Every row gives one point. Any point is a mix of the corners, with weights that add up to 1. It lies inside the corners' shape when no weight is negative. Say inside or outside, and name the corners with a negative weight.
In the rows, 128 means zero.

Corners:
(1): [161 200  85]
(2): [105 136 175]
(3): [142  82 109]
(4): [101  99 114]
Points:
[111  98 140] -> outside (1)
[ 99  80 159] -> outside (1)
[118 150 117] -> outside (3)
[120 115 110] -> inside
[143 109  90] -> outside (2)
[125 146 147] -> outside (4)
[106 107 122] -> inside
[145 183 100] -> outside (3)
[108 129 157] -> inside

Corners:
(1): [155 132 109 129 180 113 143 167  72]
(2): [138 162  83 178 141 118 153 139  84]
(3): [ 88 113 144 164 101 218 122 129 176]
(4): [108 127  96 141 135 118 106 147  87]
(5): [131 116 146 148 135  86  93  62 145]
(6): [126 189 118 140 117 129 134 168  71]
(7): [ 68 135 126 105 134  88 130  74 204]
(8): [ 79 115 136 157 101  58 142 105 182]
(9): [120 121 101 123  53 159 131 114 146]
(10): [ 99 161 126 152 149 138 175 111  68]
Points:
[ 95 154 121 130 119  94 130 108 110] -> outside (1, 2, 3)
[106 128 116 162 140  66 140 105 133] -> outside (3, 6, 9)
[112 159 100 149  95 130 126 156 118] -> outside (1, 5, 10)
[117 172 104 139 141  84 182 135  86] -> outside (3, 4, 5)
[ 93 127 125 144 114  97 134 108 158] -> inside
[120 137 107 131 103 103 129 123 127] -> outside (3, 10)
[113 146 120 143 127 130 145 119 101] -> inside
[124 123 110 154  75 135 106 118 143] -> outside (1, 7, 10)
[101 137 121 138 120 141 144 130 120] -> outside (2, 5)

Corners:
(1): [ 92 162  99 136 128 171 155 122  63  54 119 128 104 118 141 107 132 138]
(2): [120  80 180 223 161 100 157 102 141 162 120 110 131 107 129 157  92  81]
(3): [136 137 125 177 141 143 201 106 107 112 150 128 144 149 118 157 125  88]
(4): [157 139 100  96 111 169 149 108 107 129 116 153 124 198 152  91 133 149]
(5): [125 101 125 134 128 141 127 142 128 137 144 113 119 129 148 150 107 112]
(6): [121  97 106 176 151 121 153 120  93 165 134 109 123  94 145 126  93 109]
(7): [113 165 120 130 154 135 143 119  64  98 154 145 117 109 147 139 112  98]
(8): [204 149  91 126 131  87 103 104 145 161 156 117 125 121 130  12 113 161]
(9): [128 118 117 108 135 134 137 106 119 120 132 129 113 180 111 142 103 103]
(10): [128 119 117 128 120 135 119 115 150 130 141 156 115 137 144 150 157 109]
(11): [147 157 130 148 150 107 124 114 149 119 121 143 179  84 124 137  93  97]
(12): [115 127 144 160 158 119 149 153 133 152 109 119 132  94 132 149 103 100]
(13): [145 147 118 123 115  73 117 116 119 119 106 130 135 140 140 123  94 125]
(14): [134 131 138 139 163 132  93 127 154 151 109 119 142 150 144 120 135 180]
(15): [122 117 127 126 135 113 116 135 137 134 124 132 153 143 126 101 125 120]
(16): [138 124  90 114  84 161 183 117   7 125 129 131 131 120 114 116 126  89]
(17): [136  94 150 144 157 126 165 113 147 140 134 117 141 110 124 150 127 117]
(18): [118 135 123 126  92 114 156 120 139 133 147 144 140 113 109 125 111 106]
(19): [117 125 123 119 156 166 116 104 118 137 108 103 136 188 169 125 130 118]
Points:
[137 136 117 140 143 125 127 117 121 115 127 130 125 134 141 115 116 138] -> outside (12, 16, 18, 19)
[117 127 133 148 139 125 146 130 108 124 121 130 136 103 133 135 108 112] -> outside (3, 8, 9, 10, 19)
[114 139 134 164 148 126 139 115 130 127 117 136 146 120 145 142 118 106] -> outside (5, 8, 9, 16, 17)
[128 128 126 141 141 130 147 122 118 131 128 126 130 132 129 135 113 108] -> inside
[130 115 124 162 135 140 158 105  92 138 143 125 124 121 137 109 130 114] -> outside (5, 9, 11, 12, 13)
[137 106 115 128 121 139 134 113 122 135 125 126 112 136 141 131 120 110] -> outside (3, 7, 14, 15, 18)
